Rows are points. Any point is a mix of the corners, with weights that add up to 1. It lies inside the corners' shape when no weight is negative. Is each point inside? If not, which corners have a negative weight?

Corners:
(1): [50 95]
(2): [-54  10]
(3): [  3 -21]
Points:
[-42 -39] -> outside (1)
[26  9] -> outside (2)
[45 88] -> inside
[  4 -14] -> inside
[-48  -7] -> outside (1)
[-19 -23] -> outside (1)

Corners:
(1): [ 39 -45 -68  43   4  -3]
(2): [ 42  50  16  18 -17 -39]
(3): [ 40 -19  52  27  48 -27]
(4): [-25  34 -12 -34  35  65]
(5): [ -2   5 -36  24 -54 -44]
(6): [ 38 -14 -14 -20 -58 -11]
(7): [-11  41  42  -5  54  95]
Points:
[ 25 -10  -3  18  11  -7] -> inside
[  1  -1 -21   0   7  27] -> outside (2)
[ 25  20  14  16   1 -15] -> inside
[ 13   9 -52   8 -43 -32] -> outside (3, 7)
[ 31  31  10  10  -8 -19] -> inside
[-13  27  -9 -21  23  45] -> inside
[  4  12 -35  10 -23   0] -> outside (3)
[ 2  3  5 -8 47 74] -> outside (2, 5)

Corners:
(1): [ 25 -15  61  15 -31  -5   4  -2 -22  -7 -30]
(2): [ 10  16 -12   6  -5  16  -4  67 -21 -10  57]
(3): [  2   2  18  25   1  -6   1  20   0  26 -19]
(4): [ -9 -46  21  32 -14 -19  -5 -18   4  -4 -38]
(5): [-10 -22  10 -39  -7 -56 -22  13  16 -21 -45]
(6): [ 29  30 -33  -3  -4  25  30  16  18   6  95]
(7): [-13  35 -23   6  -8 -15  14   1  12 -12 -20]
(8): [ 42   0 -22  -5  -9  13   3 -19  17 -11 -35]
(9): [ 16 -52  17  42  36 -11 -13 -26 -60 -41 -27]
(10): [ 28   7  68  12 -18 -16 -30  29  17 -30 -42]
(11): [ 45  -1 -10  43 -17 -19 -36 -20  17   9  36]
(12): [-20  14  28  23   3  -1 -36 -15   4  15 -19]
Points:
[ 18   4   3   9  -6 -13  -6  18  -4  -9 -16] -> outside (4, 6, 12)
[ 12  -3  28  10  -6 -13 -19   6   4 -14 -25] -> inside
[11 -2  9 26 -6 -1 -7 -3 -1 -4 -7] -> outside (5)
[  7   9  -7   5   5 -16 -11  -9  11 -12 -21] -> outside (1, 2, 4)
